Each row is a point. The points of each table are mixes of a few directions, plus a little noise. How many directions does each table use, and how many do they share? Where both have some left over, give the other angles between the two spaces (their principal angles), to ten degrees, smallest first.

First:
[[-21 -14 -29]
 [  5   4   8]
 [ 47  31  64]
 [-42 -28 -58]
 [ 11   8  15]]
Second (4 x 3):
[[ -6  40  -6]
 [ 57  -5 -40]
 [  4 -19   2]
 [-54 -15  44]]
Directions: first 1, second 2, shared 0; angles 80

First:
[[  2  -1  -4   4   2   2  -4   4]
 [-20  10  48 -68 -15 -20  54 -51]
 [ 19  -9 -45  63  14  19 -50  48]
 [  0   0   0   1   0   0   0   1]
 [-21  10  53 -74 -16 -22  59 -56]
 [  8  -4 -21  30   7   9 -24  22]
 [ 13  -6 -31  44  10  13 -35  33]]
Second:
[[ -9   1  35 -53 -14 -24  13 -10]
 [-18  10  39 -54 -11 -12  56 -54]
 [ 17 -11 -32  41   8   5 -58  58]
 [ -3  -4  31 -51 -14 -30 -11  15]
 [  3   1 -16  26   7  13   1  -2]
 [ -5   4   5  -4   0   4  21 -22]
 [ 16  -2 -63  95  24  43 -21  16]]
Directions: first 1, second 2, shared 1

First:
[[ -2  -1   3  20 -22 -23   4  36  44  30  -1]
 [-27  29 -33 -19  41 -13  32  12  32  31  -2]
 [-23 -32 -11  24  13 -26   3  28  11  17 -13]
 [ 20  13  16 -51 -62  70   3 -13 -63 -89 -48]
 [  6   6   3  19  26 -22  -5 -12  25  33  56]
 [ 39  -8   4  21   5  -7 -27 -14   9  23  16]
 [ 13 -32   2 -11  -5  34 -17 -23 -69 -56 -32]
 [ 69  -8  -8 -23 -14  54 -23 -28 -47 -43 -25]
 [-59   9   5  -1 -13 -21  53  57  42  -7  68]
 [-36  25  19  21  31 -45 -23 -42  16  60 -18]]
Second, 8 rows:
[[-16 -20 -39 -16  23   8  14  20 -17  -8 -73]
 [-38   2  -6  40  56 -67  -4  -2  51  84  20]
 [ 43  20  18 -19  11  36 -33 -77 -52 -25  20]
 [-20 -11  13  12  -3 -14 -18 -12 -16   6 -45]
 [ 20  72   1 -46 -47  30  17   4  32   2 -41]
 [ 43   3  22  -1 -39  25  -7  -2  -3 -29  56]
 [-22   9  19  -2 -14  -2  20  10   7 -19  62]
 [ -9 -75 -27  31  12 -15  11  59  -2 -11   2]]
Directions: first 6, second 6, shared 6

First, 9 rows:
[[ 17   9  -2   3   4  -5  24  -5  20  -1  29  -9   3  -6]
 [-23  -6 -34  39 -15   0 -21  18 -40  37 -64 -16 -12 -28]
 [ -2  -3 -11  14   1  -2  17   4   6   2   2 -23   2 -22]
 [-11  14 -25  22 -14  21 -17   9 -31  31 -39  17  -1   2]
 [-33 -34  -8  14   1 -10  -5  14 -16  -6 -39 -43  -4 -39]
 [ 27  31 -22  24 -13  -4  -4  -2  -9  41  -3  20 -11   9]
 [ -2   7  22 -35  10  31  15  -9  20 -33  37  25  23  27]
 [ -2 -26  28 -29  33  -1  77 -10  70 -70  86 -58  31 -34]
 [ 29   8  51 -53  -7 -31 -86 -20 -21  -1 -10  87 -31  90]]
Second, 8 rows:
[[ -9   4  26  10 -11 -36   7  27 -39  -1  -8  41  10  65]
 [ -7   3  -2  37 -11 -33  33  30 -29  14  -7   0  11  21]
 [ -1  -1  45 -46  -1  -4 -43  -6 -17 -23  -3  64  -1  72]
 [  4  -2 -13  -4   7  18  -2 -14  21   1   3 -21  -6 -34]
 [ 13  -7 -37 -27  18  59 -19 -46  63  -3  13 -54 -17 -95]
 [ 14  -7 -30 -31  18  57 -23 -47  61  -6  12 -46 -19 -85]
 [ -6   2  17  13 -10 -30   8  23 -31   2  -5  27   8  47]
 [ -8   4 -10  47 -11 -33  40  32 -27  17  -7 -12  12   8]]
Directions: first 4, second 2, shared 1; angles 70
